Each row is a point. The last column is the point's height on a tilted bowl or saddle (a function of degree 2), plus a little noise. Along how many of its main directions does it bend up, bend down or stay straight?
In the rows, zero is written as 128.

Points (16 x 4)
[87 132 123 132]
[122 132 98 126]
[140 165 50 82]
[122 117 134 120]
[71 121 211 38]
[77 113 142 117]
[113 137 133 121]
[115 111 80 145]
[166 100 97 162]
[112 63 93 192]
[145 122 70 128]
[155 135 177 135]
[149 149 104 123]
[128 156 165 129]
[143 145 79 113]
[119 136 130 121]
Directions: 2 up, 1 down, 0 straight

Points (17 x 4)
[93 151 120 110]
[87 107 90 97]
[145 137 121 115]
[162 80 121 94]
[102 131 112 115]
[101 119 102 111]
[152 78 111 95]
[147 140 101 113]
[143 131 108 115]
[45 135 158 59]
[177 202 114 79]
[89 103 187 83]
[145 115 168 104]
[94 134 148 106]
[96 121 154 106]
[97 97 120 107]
[67 150 84 88]
Directions: 0 up, 3 down, 0 straight

Points (23 x 5)
[161 100 115 146 145]
[102 150 139 111 141]
[80 71 91 171 174]
[189 120 173 98 173]
[161 144 170 149 157]
[107 156 96 122 141]
[88 120 132 106 142]
[101 75 144 26 217]
[131 159 129 78 157]
[82 157 107 92 151]
[156 112 136 136 141]
[52 80 91 122 175]
[177 130 136 100 155]
[135 86 95 108 151]
[169 147 124 160 153]
[125 82 79 94 163]
[144 184 116 166 161]
[154 135 102 139 142]
[110 91 89 136 148]
[120 165 128 136 141]
[88 99 112 139 144]
[124 109 147 124 139]
[161 98 140 94 154]
Directions: 4 up, 0 down, 0 straight

Points (47 x 7)
[121 109 124 136 140 144 118]
[140 178 89 136 133 167 165]
[91 127 180 176 136 133 136]
[207 107 98 86 150 163 204]
[164 114 165 155 191 178 163]
[134 109 47 114 93 161 181]
[66 189 157 95 77 90 192]
[144 123 107 162 100 143 141]
[130 89 148 128 120 136 125]
[105 168 70 104 132 96 154]
[109 139 160 103 97 229 214]
[206 71 127 163 139 119 188]
[128 119 104 101 189 82 137]
[67 123 141 130 97 133 133]
[152 163 90 96 127 143 158]
[132 149 155 108 84 170 161]
[141 115 133 85 119 72 136]
[62 155 88 96 96 149 163]
[97 99 88 112 79 121 143]
[111 125 158 87 149 137 134]
[142 152 151 124 147 159 139]
[60 165 138 160 176 177 170]
[164 105 164 145 126 191 171]
[150 168 73 105 132 109 159]
[95 122 125 90 147 111 128]
[118 159 140 150 140 116 126]
[74 123 175 130 91 142 141]
[113 193 208 117 94 158 199]
[142 113 172 133 73 136 147]
[85 137 129 105 147 129 129]
[137 113 104 92 150 133 131]
[129 122 113 61 119 142 153]
[96 181 135 165 134 100 153]
[172 164 83 146 130 141 169]
[130 176 72 118 129 133 157]
[102 122 148 105 72 154 146]
[95 149 126 83 108 98 140]
[59 110 148 125 152 133 142]
[122 102 140 168 122 149 127]
[120 111 159 136 93 146 130]
[51 120 135 149 110 116 142]
[126 104 126 187 179 165 144]
[131 127 113 70 166 141 148]
[118 118 82 154 138 117 128]
[137 47 127 120 100 78 167]
[104 143 150 163 117 123 125]
[74 131 147 142 137 152 130]
Directions: 6 up, 0 down, 0 straight
